Each row is a point. The last column is the point's height on a tilted bowl or saddle (a function of degree 2), plus a little noise. Count its main directions that bend up, bend down and stay straight.

Points (10 x 3):
[[ 29  44 -59]
 [-71 -24 -53]
 [-18  55 -57]
 [ -2  -5  11]
 [-27  -6   4]
 [ 12  37 -34]
 [-39 -15  -4]
 [-25 -22   7]
 [ 22 -42  -3]
 [  5 -52   0]]
Directions: 0 up, 2 down, 0 straight

Points:
[[ 64  12 -23  -5]
 [ 13  12 -76  -4]
 [-38 -44  15  11]
 [ -7  27   2   6]
 [  2 -32  -8  -1]
 [ 32 -15 -25  -6]
 [ 40  -7  31  38]
 [-32  20 -54   6]
 [  6 -30  82  95]
 [-13   2 -13   0]
 [  8  34  25  24]
 [ 21  31  19  20]
 [ 42 -12  17  24]
 [-22 -31 -24  -2]
 [-13  22 -12   2]
 [-37   0 -49   4]
 [ 12  12  23  24]
 [ 53 -91  39  52]]
Directions: 1 up, 0 down, 2 straight

Points:
[[ -6   5  50  25]
 [ 51  57  25 -43]
 [ 27  24 -71  20]
 [-55  37  43  60]
 [  9 -24   2  16]
 [  7   1 -11  -8]
 [-13 -26 -20  12]
 [ 35  14  27  -7]
 [ 24 -39 -34  47]
 [ 49 -45  14  78]
 [ -2  38  35  -1]
 [-32  20  -6   0]
 [-36  20  24  13]
 [-76 -47  -7  31]
 [-25  19  -6  -7]]
Directions: 2 up, 0 down, 1 straight

Points (26 x 5):
[[-14  16  -4   6  -2]
 [  7 -36  29   8  14]
 [ 19  31  16  44  25]
 [ 24  74   8  -2   5]
 [-39  22 -31  -3  12]
 [ -1 -54  21 -34  15]
 [ 18 -14 -36   5  -1]
 [-44 -11 -16  -4  -6]
 [-47 -13 -37  -8  -1]
 [ 13  25  19  47  27]
 [ 21 -15 -30  50  28]
 [-26  85  30   6  19]
 [-46 -56  58   5  24]
 [-26  63 -30  -6  37]
 [  5  69 -30  37  63]
 [ -6 -10  23 -21 -14]
 [ 17 -20  75  -7  19]
 [-16   2 -28  20  10]
 [  6 -43 -19 -52   5]
 [-28   2 -35 -16  -2]
 [ 60  14  40  16   7]
 [  5  28 -59 -66  22]
 [-30  -3  16   1 -10]
 [-15  88 -32  36  95]
 [ 36 -14 -18 -24  -7]
 [-27  10   9 -53 -19]]
Directions: 2 up, 0 down, 2 straight

Points, 40 rows:
[[ 25  -2   0   6   3  28 -14]
 [ 60   6 -88 -57  14  48  23]
 [-15  43  -3 -72  16   2  60]
 [-29 -38  23 -36  12  41  31]
 [-59  15  28 -10  -8  24   2]
 [  1 -70   3  -6 -20  28   1]
 [ 29  34  42  29  44  18  -8]
 [  4 -12  10  -1 -55  26 -21]
 [-26  39 -20  48 -48 -25 -39]
 [ 17 -38 -58   1  23 -44  -4]
 [ 56  50   5  15  59 -17   2]
 [ 33  33  -2 -25   1  -6   5]
 [ -8  19  -3   7 -24   6 -29]
 [-46  21   9 -22  28  54  -2]
 [-29 -18 -12 -49 -25  27  14]
 [ 14 -29  47   1  11  28  15]
 [ 10 -41 -47  50  41  16 -30]
 [  4 -18  74  23 -27  -4   4]
 [ 32  -4  51  13 -70  35 -15]
 [ 15   1  19  59  11  14 -35]
 [-26  37 -27  14 -21  27 -55]
 [-52  50  27 -39  37  -3  54]
 [ 11   4  35  -9  17  43  10]
 [-11  51 -49   4  39  45 -51]
 [ 16  28  35  26 -24   8 -28]
 [  5  41 -21 -32   6  11  -6]
 [ 72 -11  59 -30 -44 -45  50]
 [ 22   8  65  28  19   3  -1]
 [  0   3 -14  23  43  33 -32]
 [-56  20  34  24   7  18 -22]
 [-31 -56   1 -43  24 -26  59]
 [-11  46   8  12  18  -1 -26]
 [-30 -27   8 -64  48 -27  93]
 [-76 -23  26  21  68 -31  29]
 [ 23  -6  23  -3  32 -59  28]
 [ 28  22   9 -55  18  30  50]
 [ 12   4 -44  -2   8  56 -32]
 [ -3  66 -17 -27  48 -32  11]
 [-41 -25  26  48  10  20 -30]
 [-25 -27 -31 -28  76  12  20]]
Directions: 2 up, 0 down, 4 straight

Points:
[[-17  21 -35  16  40  -2  36  15 -18]
 [  2 -47  35 -22   5  -3  19   2 -34]
 [ 32   9  77   1 -10   0 -39  27 -54]
 [ -1  17  34  -1  12  -3  43  38 -24]
 [  9   0  27   0   5 -26  30  20 -15]
 [-29  21  71   2   5  -5  -5  44 -44]
 [  9 -25   3  16  -6 -31 -12  -9  -7]
 [ -5 -27  24 -11 -29 -18 -23 -23 -31]
 [-34  13 -13 -20  -5   2  24 -30 -26]
 [  7   3 -13 -42 -23   8 -38 -12 -24]
 [-10  23  72 -37 -14  26 -39 -11 -54]
 [ 30 -18 -21 -12  10   5  19 -19 -18]
 [-12  -1 -28  52 -12   7  -2  -4 -10]
 [  0  11  -7 -14 -42   3  -3  17 -24]
 [  3 -13  17   1  -6 -17 -27 -25 -15]
 [  7  39   1  23  25 -24 -61  11 -31]
 [-22   3  25   4  -5  13  26 -10 -21]
 [  9 -36  25 -17   7   4  39  22 -30]
 [  3  45  39 -18  11  41 -16 -28 -44]
 [-62  52  22   5 -29  11 -27  26 -55]
 [ -9 -15 -47 -46  16  30 -30 -22 -41]
 [ 42 -13  43 -20  -5  17  13  17 -27]
 [ 31 -12  21  37 -15 -19  23 -21 -22]
 [ -3 -30   2  41  36   4 -41 -50 -27]
 [  2  24  22   5 -16  29  -5  -5 -24]
 [-12  36 -17  13 -33  31  -4 -22 -42]
 [ -1 -25  17 -58 -47  -6 -26 -26 -58]
 [-16 -20 -33  60 -11  26 -40  36 -31]
 [-10 -10  10  23 -11   9  15  -3 -14]
 [ 34   6   1   5   5  42 -29   1  -8]
 [ -9 -32 -11 -44  42 -27  -6 -23 -39]
 [-12  25 -26  23  13 -22  31  32 -15]
 [ 10  47  35 -14 -12  -4  35   8 -33]
 [  8 -23  -9  13 -15  -5  44  -8 -26]
 [  4 -42 -32  32  -3  23  -4 -64 -29]
 [  5  14  46 -33 -45 -13  46   6 -54]
 [ 25 -39  -6 -54 -45   9 -18   9 -45]
 [-21   5 -12   8  19   0  13  23  -8]
 [  1 -32 -45   1  35  95  28   8 -65]
 [ -4  11   0  18 -29  11   5  -9 -21]
 [  0 -23 -14  51 -10  54  35   9 -44]
 [-15   5 -29 -73  45 -30 -15   5 -37]
 [ 44 -33   2 -24 -25   9   9 -38 -45]
 [ 12   7 -29   6 -25  21 -40  -7 -14]
 [ 19 -32  35 -27 -47  -6  30 -15 -60]
 [-20   7 -14  -2 -40  49  24 -16 -60]
 [ -5   5  -1  47 -50   8 -10 -29 -35]
 [ 16   2  57   0 -13 -19  20  23 -33]
 [ -3  38  -4  26 -17   1   4 -20 -23]
 [ 21 -12 -21 -23  20 -17  -3  19 -10]
 [-24   0 -46 -32   7  -7  10  31 -23]
 [-34 -43   2 -42  26  -7  15   6 -36]
 [  7 -43  -7   2 -22  -8   0 -24 -24]
 [ 11  -1 -19 -55  -9  45 -12 -13 -30]
 [ 15   7 -28 -19   6 -17  17  21 -11]
 [ -4 -22 -22 -43 -18 -35  55  40 -53]
 [ 27  20  -6  81  26  36  52 -15 -54]
 [ -1 -10  28  12  43  26  30  11 -26]
 [ 35  33  -3  48  35 -13  21   0 -22]
 [-52  12  16   9 -14   9   2 -22 -29]
 [ 24  33 -18   1 -42  28 -32  18 -27]
 [-21  -9  -6 -37 -42 -48 -33 -34 -50]
 [ 32  21   9 -16  48  14   1  -7 -19]
 [ -5 -35 -30   7   5  -4  -6 -47 -21]
 [-20  -6  -4   7  33 -22  26 -29  -8]
 [  9  -4  21  17  17  -4   1  14  -8]
 [ 15   7  12  -9  -3 -30   9  22 -10]
 [-10  -7   9  36 -21  10  14  22 -23]
 [  4 -19   8  -2 -11 -25  -4  12 -11]
 [ 14 -26 -42 -22 -10   2   4 -20 -28]
 [ -1  32  -6  42 -26  -9 -51 -41 -32]
 [-15  17  -5  10  18 -11  14  25  -6]]
Directions: 0 up, 6 down, 2 straight

Points, 69 rows:
[[  8 -19  31 -43 -15  -4  72  15  32]
 [-18  15 -19  13 -12  31  18 -22  16]
 [ 16  17 -18  25 -13 -52 -27 -12  19]
 [ -2   3   4   0  14  71  -4  28  17]
 [ 18 -20  -6   7 -40  14 -25  45  15]
 [-51 -29  12  78  11  -3 -10  53  85]
 [ 32  42 -14  59  17 -27  25   7  15]
 [ -5 -54  49  25 -15  16  58  55  75]
 [ 25  24   3  17  59 -17  13  11  -3]
 [-14   1 -50  14  22  33 -36  35   8]
 [-50  13 -21 -14  60 -22 -52  13   1]
 [ 14  -5  34  10 -41  25  40 -30   6]
 [-10  26  41  -7 -19  41 -58 -11  17]
 [ 65  31   2 -25   8  21   6  42 -15]
 [  5 -31 -24  87   6 -50   0 -36  41]
 [ -2  48 -49  35  35 -26  28 -20  25]
 [ 10   3  -8  79 -48  19 -42 -25  58]
 [-12   3 -37   0  35 -52  61  -1  18]
 [ 49  62  34   5  -8 -42  -8 -17  25]
 [-27   1   4 -12  -8 -45  -5 -63  13]
 [-26  72  14  -8 -19 -36  -9 -67  38]
 [  8 -12 -13 -34  73  15   5 -39 -14]
 [ 51 -24 -31 -22  -6  60  25 -17 -15]
 [ -9  28   9 -10 -39  34  -2  69  30]
 [-27  14 -49 -43   3  34 -14 -36   4]
 [-12  16   5 -23  -2 -38  -9 -72   9]
 [-42 -38 -28  67  14 -27  13 -43  41]
 [ -6  20 -32 -12   4  17 -18  12  -4]
 [ 31  -3  39  16  41  77  -8   3  21]
 [-41   4  -2  20 -64  39   3   8  56]
 [ 24 -12 -28 -64  -3  56 -53 -20  -5]
 [-44  31  59  28  25 -80  27 -12  87]
 [-33 -24 -29 -26  -6  30  -8 -35   1]
 [-70 -22   6   8 -28  45  -2  31  79]
 [-29  -3 -12 -39 -23  13   9   7  15]
 [-37 -27  -5 -56 -37  22   3  37  49]
 [-33  -6  26  27  33   4   2  38  41]
 [ 22  -8  33   5  34  48   5  -5   4]
 [-43 -18 -23 -32  26  30 -14  56  32]
 [ 48 -70  13  -3  49  68  29  37  12]
 [-46 -43  -2 -33  20   9  -1 -16   8]
 [  2 -58  18  38 -25 -20  40  44  46]
 [-49  31  12 -42  15   8 -11  10  13]
 [ -8  25  34  45  -7 -71  19  -1  54]
 [ 85  20 -24 -38  21  -7 -21  32  -1]
 [ 14 -20  61  32   0  74  84  -6  52]
 [-30  19  14  -6   4 -41 -22  37  19]
 [-44 -19 -47   4 -14  43   7 -26  32]
 [-13  -2  69  -6   1  39 -16  32  46]
 [ 21  13 -30 -57  18 -29 -94 -77  30]
 [  2  28 -10 -39  -4 -33  -7  19   2]
 [ 28 -61 -17 -25  31 -78  46   7  24]
 [ 22   3 -55  38 -28 -23  28 -46  30]
 [-31 -13 -22 -21  29 -49  -5  29   9]
 [-40  40   2  11  28   1  20 -37  29]
 [ 28  46  20  -8 -11  14 -65  34   4]
 [ 43  18 -66  -5  32 -16  -3 -15  -2]
 [-20 -11   3  42 -35  18 -36 -18  33]
 [-65  29  -4 -11  43  18   7 -32  30]
 [-16 -40 -43 -31  34 -27  33 -20  -4]
 [-19 -40 -33  -8  11  50 -45 -51  -1]
 [-29  18   3 -79 -54  47  41  -7  42]
 [-54  -1 -39  -3  -1 -13  52   3  46]
 [ 11  54  12 -33  -3 -37 -23 -40  11]
 [ 16  10 -12  -6  13  22 -10   7 -13]
 [-40 -25  56  -3  77  -4  -6 -61  59]
 [ 11  18  30 -28  31  -4 -36   7   1]
 [ 29  50 -25   6  -5  14 -27  -7   2]
 [-35 -45 -46  48  61 -15  13  60  24]]
Directions: 5 up, 0 down, 3 straight

Points:
[[ 30  -8   0   6  21  -3  18 -10   8]
 [-24 -22   5 -16 -36 -30  26 -10  -2]
 [  5 -46   1  -9 -19   2 -22   5  -1]
 [ 25   7 -14   9   9 -33  -6  16 -23]
 [-16  26   6   9 -10   5   9  48 -17]
 [  0   7  13 -31   1   5  29 -11 -13]
 [ -2 -37  11   6  -7 -20 -23   4 -16]
 [ 29   0  27 -22 -67  36  50   3 -57]
 [ 32  15  15 -11   0  21  11  45 -62]
 [ 36   9  -6  20  33  -1 -37 -12  30]
 [-13  22 -19  11 -32 -23  -4   3  30]
 [ -3 -56 -13  10 -15  10 -16  26 -20]
 [ -1   7   6  22  -6  14 -14  -3   2]
 [ 23 -10  15  15   8  47  -1 -10 -18]
 [  6  -2 -33   1   8  38  -2  -6   2]
 [-12  37  27  41  38  35 -11 -43  90]
 [ -8 -13  17  16   4  -7 -10  33 -21]
 [ 30  25   2 -20  18 -11  11 -10  10]
 [-48  22  13  41   3  26 -14 -35  19]
 [ 10  24 -42 -25   9   6  17  -3  -3]
 [  1 -39   7 -14 -23   5  16   9 -31]
 [ 10   7  22 -20 -32   3 -16  34  32]
 [ 14   2  11  36 -32   3   6 -22  -4]
 [-20  34   2 -27  49 -32 -10  36 -26]
 [-19 -44  30   9 -25  16 -35  -6 -51]
 [-11 -16 -34 -26  -5   1  10   5   6]
 [ 30  40 -15 -37 -15  52   4 -27  20]
 [-28 -22 -14 -22 -24  10  -9  -4   2]
 [-40  17 -24  11  -3  54   4 -37 -13]
 [ -8  21  -2   4 -14  57 -35   0  11]
 [-41   4  -3  -5 -47  -6 -36 -30  47]
 [  2   8  49 -24  -3 -26  30  33 -31]
 [ 16   3   5  49  42   0  13 -23  40]
 [ -7  11  17 -15  40 -46  50 -30   7]
 [-12  -3  13 -10 -27 -17  -1  33  11]
 [ 71  20 -24 -10  31 -22  28 -26  23]
 [-11  14   9  25  18   4 -14  -2  12]
 [-52  20  23 -15   2  12 -18  -6  49]
 [-32  -1  11  37 -18 -46  27 -39 -40]
 [ -7  -2 -12 -24  -5 -22  -4  51 -10]
 [ 40  32  22 -12 -17 -18 -14 -37  92]
 [ 36 -20  53 -32  32  46   8 -22  35]
 [-12 -24  43 -54  -5  18 -19  -2  27]
 [ 14  19  21   3  23  25   7   0   4]
 [ 18  15  34   2 -32  -4  13 -17  23]
 [ -8  22 -38   1 -18 -13 -22 -29  42]
 [-10  -4   3   3  41 -11   6  50 -38]
 [ 35  -2  -3  20  24 -11 -42   0  11]
 [  6  -7  12  51  10 -14 -32  11 -21]
 [-28  -4 -28   6 -27  55  21 -51 -62]
 [ -8   6   5  22  -4  18  15 -16 -11]
 [ 21   3   0 -31  15   9  -8  17  -5]
 [-36  28 -18  10  23  16  18 -38  32]
 [ 27   2  42  83  26  -5 -19 -22  18]
 [  5 -32  51   5  -5 -16 -42 -39  22]
 [ 49 -21  -6 -33  -1 -38  28  33 -21]
 [ -7  -6  10  30 -27 -11 -24  17  -1]
 [ 48  15  32  19 -70  41 -17 -42  65]
 [  3  21  -7 -12 -24 -30 -35  22  44]
 [ 24  39   8  23   6  50  27  17 -49]
 [-35  50  31  60 -20  17 -10  -6  41]
 [-87 -20  16 -48 -18   1   0   8  10]
 [ -7 -11  -1   3  26  10   7  38 -32]
 [ 27 -31  10 -31  24 -15 -10  21   2]
 [ 20  14 -29   7  17   2 -49 -95  70]
 [  6 -20  15  -6 -40 -19  37 -26  -7]
 [ 10   5   2  35 -13  12 -68 -46  16]]
Directions: 3 up, 2 down, 3 straight

Points (65 x 9):
[[  7  15 -45 -38 -41 -71 -29  34  42]
 [ 45 -50  14 -41   4 -35  -4   3  48]
 [ -4  -2   9  -2   6  48 -93  21  44]
 [-38 -57  69  12 -16 -26  22  -1  34]
 [-23 -27 -26 -26  -6  26   0 -44  30]
 [  2 -20 -11 -15  -6  60 -34  21  32]
 [-65   5  -8  14 -17   7  14 -26   7]
 [ 27 -13 -35  36  36  54  29  15  32]
 [-40 -19   3   4 -12  20  24  12  12]
 [ 54 -31  50 -22   2 -21   9   7  36]
 [ 18   9 -17 -48  49 -48 -14 -23  56]
 [ 15  32 -20 -67  51 -13  67 -11  88]
 [  4 -36  18  17  31 -30 -31  24  16]
 [  1  51  12   7  -2  27  41 -12   9]
 [-17  51  22  30   9 -24 -30 -46   4]
 [ -3  -1  54  42  20  24   2   1   3]
 [ 14  13 -53   0 -18 -22  24 -15  15]
 [ 32 -54  -6  16 -26  -2  31 -56  38]
 [-16  56 -14  35  27  28 -20  29  13]
 [ 17  21   0 -42 -14  22  13  17  22]
 [ 37 -25  24 -22   3   2  16  19  27]
 [ 58   5  -7 -13  14   7 -46  40  36]
 [-17 -61  -1  35 -42 -11 -33 -23  10]
 [ 28  47  10 -20  30  -4  16  -9  22]
 [ 35 -44 -11  23 -49 -32   8  56  17]
 [ 27  40  14  13   1 -28   4   2  -5]
 [  8  -8  17  -8 -70  11  -6  38   7]
 [ 31  -4   9 -12  48  24 -10  28  38]
 [-16  -5 -22 -18 -21  26   8  64  38]
 [ 50  23  -4  32  25  45   9   5  22]
 [ -4 -10 -22 -26  84  40 -41 -17  82]
 [-14 -70  -1 -43  18  64  22  13  85]
 [ 64   8  22 -41 -12   5  12 -95  67]
 [ 19 -37  20 -14 -27 -16  22 -59  30]
 [ 56 -12  12  50 -32   6  -1   6  -2]
 [ 34 -46  52 -48   6 -16 -47   9  57]
 [  1  19 -10 -19 -11   3  33 -25  11]
 [-49 -36   6  68  27 -22 -42 -41  25]
 [ -1 -44  10  33 -57  -7   6  23   1]
 [-39 -22  -6   6  33  21   4  14  22]
 [ 84  -3  -1  17  16 -10 -22  12  26]
 [ 15  10  24 -53 -13  51   4  35  43]
 [ -1  17 -50   5  23   4   2 -31  21]
 [-45  54  -2 -24  32  -2   9  60  56]
 [ -3  15  11 -16 -12   0  -7  41   9]
 [-39  -2  14  50  44  -9  23  22   1]
 [ 17  -4  24 -16  11   6 -37  57  32]
 [-10  43 -93   0 -24  30 -50 -23  51]
 [ -7 -42 -10  18 -25  37 -34 -11  12]
 [-14 -19  -8   5 -34  -7  11 -13  -3]
 [-27  22  27   8 -16 -64 -10  61  22]
 [-37   1  18  43   5  54   1   0   8]
 [ 10 -10 -63  28 -30  -3 -38   4   8]
 [ 15 -19  -3  -2 -27  21  -8 -59  18]
 [ 16  15  -2  -6  61 -22  50  -5  36]
 [ 13  16  10   8  17 -29   1   4  -2]
 [-59  12  -9  22 -17  14  12  14   4]
 [ -8 -26 -15 -12 -23   3   4  13   9]
 [ 23  15  46 -39 -31  22  29  -3  18]
 [-44   1  38 -61   7  -3   9   8  41]
 [  4  30  -5 -19 -50   3 -42 -18  -6]
 [-11  -2  60 -26  12 -27  53   1  36]
 [ 21 -25  21  -1 -45 -53  26  -1  12]
 [  7 -13 -21   6 -22  47 -21 -29  14]
 [-69  -7  -8  27 -15 -15 -21  12   5]]
Directions: 7 up, 0 down, 1 straight

Points, 60 rows:
[[-16  14  -7  74  18  28  41 -32  -3]
 [ -4  38  24 -23 -40  55  18 -17  39]
 [-40  10   6 -11 -36 -10 -21  -7  14]
 [ 58 -58 -10   9 -20 -39  -9 -22  53]
 [ 37  34 -29  13 -24 -33 -10  51  24]
 [ 54  53  35 -47 -20 -23 -47  45  57]
 [-45 -33  42  16  12 -46  15  25  35]
 [ -5  10  18  34  58   9 -24  40   3]
 [ 31 -50  60  38 -43  53   9   3  56]
 [  0 -27  13 -17  17  62  38 -21  24]
 [-12   6  16  24 -27 -55   6  56  39]
 [ 24 -38  39 -14  14  16   4  -1  15]
 [-52 -16 -35 -18 -44  22   0  21  35]
 [-12  11 -12   9  40 -32 -37  32  19]
 [  9  10  49  11  65   0 -41   0  26]
 [ 18 -42 -31  -3   4 -26 -29  26  24]
 [ -7 -16  33 -50 -46  29 -10  37  43]
 [  9  18 -20  -3  25 -13  -7  19  -3]
 [ 44  29  30  -5 -72   8 -46  18  52]
 [ -5 -21 -16 -28  16 -31   1  48  21]
 [ 24   6 -36  -1 -46  10 -18  25  16]
 [-26 -59 -19   3  40  66  18  16  26]
 [-19 -46 -22  69  67  -2 -53  13  57]
 [-45 -29 -34  -1 -55 -12 -34 -27  32]
 [-16  14 -52 -34 -29  34 -30 -11  27]
 [ 29  36 -27  44  31 -42  19 -46  37]
 [ 30  -2  41 -16 -26  -7 -25  24  20]
 [ 18  20   0  17 -21 -15 -20   8   4]
 [-14   8 -40  -4 -18 -17  14  18   8]
 [ 11  14 -24 -27  12  40  -4 -17  10]
 [ 16 -57 -17  20 -33 -63 -27  11  53]
 [ 41 -37 -16  50  24 -75  33  -5  77]
 [ 47   3 -32  39 -18   5  12  64  11]
 [  4  -2  26 -74  24   6   2   1  32]
 [ 19  95 -34 -33   1  31   1 -34  41]
 [  8  -3 -34 -36  -9  19  -2 -10  12]
 [ 28 -36 -43  10  66 -30 -17  22  48]
 [-29 -27  15  -4 -27 -19  17  17  17]
 [ 17   7  45  21  66 -18  26  47  16]
 [-33  11 -53  38  -2  53   5 -13   3]
 [-34  24  31  34   7 -31  31  30  14]
 [-37 -30 -18 -25  12 -51 -66  14  45]
 [ 40   6  27  11 -36 -21  25 -16  30]
 [  5  34 -26  20  21  32 -29 -15  -2]
 [ -9 -38   9  18  30 -47 -21  19  28]
 [ 26  24  26 -74 -34 -19  -7  34  48]
 [  3 -32  12 -62  26 -50  -7  72  56]
 [ -1   4  40 -38   9 -19  31 -25  23]
 [ 10 -13 -25   2  56 -59   5 -21  45]
 [ 26  47   1 -17 -40 -17   1  -2  24]
 [ -9  38  51 -52  51 -38   8   0  42]
 [  5 -55 -50 -56 -14  33  36 -20  50]
 [  1 -23   5  34  22  -7  52  82  20]
 [-30  39 -13  36 -10  15   0  22  -6]
 [ -5   0   9 -21  18  12  -5 -15   1]
 [ 42  15 -33  44  33 -37 -32 -34  48]
 [-28 -27   9  -5  31  -8  58  29  17]
 [  8  36 -42   1 -30   5   7  50   6]
 [-36  64  39  56  13 -26  -4  -2  16]
 [  0  27  24  35  28 -39  19 -12   8]]
Directions: 7 up, 0 down, 1 straight

Points, 68 rows:
[[-11   1   4  11 -34  -5  36  26   0]
 [ 24  34  -6 -26 -49  -3  32 -47 -51]
 [ 10  80 -22  22  89 -21 -12  34 -56]
 [-34 -29  12  26  13 -76 -13 -26  14]
 [ 29  46   8 -64  34  27 -35   8 -15]
 [ 42 -44  37  38  13  13  49   1  -7]
 [-42  32  47  31  20   6 -52 -27 -26]
 [  5  46 -28 -22  40  16 -12   1 -14]
 [  5 -21 -23  65  34  50  -1 -25  21]
 [ 23  29 -25 -27 -54 -36   9   6 -15]
 [ 47   4 -11 -67  40  41 -47   0  21]
 [-59  31  29 -34 -54  -1 -10  82  87]
 [ 40   6  10 -36  25 -18 -17 -20  37]
 [ -1  23  65  54  -6  -1  -3  34 -24]
 [ 36  -2 -16  40 -17  31  73 -13 -53]
 [ 27  63  10 -18  16  -6 -28   6 -20]
 [-40 -85  14  28  60 -20 -44 -17   9]
 [  9 -53  51 -15  28 -11  -1   3  22]
 [  2   1  33 -16 -27 -15 -24  36  12]
 [-62  19 -15 -74  13 -32 -23   4  41]
 [-18 -19 -19  -4 -31  49  82   5 -46]
 [-24 -31  35  18 -25  19  20 -30  -2]
 [-47  57  74  -3 -21  45  11  25 -68]
 [-14 -12 -22 -26 -44  -4  44 -28 -23]
 [-35  -4  36  10  13  10  41  15 -21]
 [-10 -21 -39 -41 -30  -9  26  40   6]
 [ 45 -46  25  30   0 -16  54  23 -38]
 [ 39 -35  27  23  -3   3   3  36 -14]
 [  1 -27  49   9 -16 -29  73   8 -48]
 [ 27  40 -51 -30  -2  58 -38 -53  -8]
 [-39 -39   9 -24  -6   6  40  -4  -3]
 [ 21 -33 -23  31  66   3  26   6  13]
 [ 54 -17  92   5  -5  27  59  62 -40]
 [ 30 -39 -13  -6  83  13  48  15   0]
 [-55  30 -22   9  24 -42 -27  10  20]
 [-23  21  17  35 -15 -65 -21 -79   8]
 [  2 -20 -31 -29   2 -39  46  13 -33]
 [-52   3  25  -8  33  20  14   5 -15]
 [ -1   9  -6 -46   2  14 -29  20   9]
 [ 62  16 -60  -8  51  -6 -67 -44  72]
 [ 19  -2  -5  55  35  31   9  23 -12]
 [  5  58   9  88 -26 -12  -5   5 -33]
 [-30  47   8  17  -7 -18 -38  31  -1]
 [-14  -7   6  10  -9  30  18  -8  -1]
 [ 49  -8  56 -71 -33  69  51  12 -50]
 [ 28 -26  -8 -53  44  22  17 -27  36]
 [-33  44  14  52   9  21  -6 -12 -37]
 [ 52 -37 -52  52  -3 -10  29  71 -73]
 [ 50 -17 -11 -33   7 -40  17  23 -27]
 [  6  30  29  33 -10  -6 -23  25 -14]
 [-35   7  14  50  20 -11   5  35  -9]
 [ 24  15 -29  17 -10  -9 -37 -52  21]
 [  4  32  51 -31 -32   1  29 -16 -30]
 [ 37  14 -25 -72 -10  33   7  -1 -22]
 [-80 -55   6 -11 -84  51  26  11  74]
 [  3  17  14 -22  68  -5 -18 -46  60]
 [-55 -32  14 -27 -31  31  -2  -5  33]
 [-36  11   8 -22  11  33   2 -25  -1]
 [ 10 -72  -4  10  -6 -30  -2  10 -17]
 [-21  30  16  -1 -26  31   9  15 -12]
 [-58  11  14 -10  74  21 -49   3 -23]
 [ 55   9 -25  31  13  32 -38  50 -59]
 [-15   6  17   0 -12 -20 -49  12  16]
 [ 26  -5  -3  15 -19 -34 -86 -27   0]
 [ 17 -11  -9  12 -26 -17  -8  -9   4]
 [ -9 -45 -40 -41 -26  13  35 -21 -12]
 [ -2 -83 -33  19  29 -17  35 -11 -25]
 [-31   1  10  33  26  -5  35 -16 -15]]
Directions: 1 up, 4 down, 3 straight
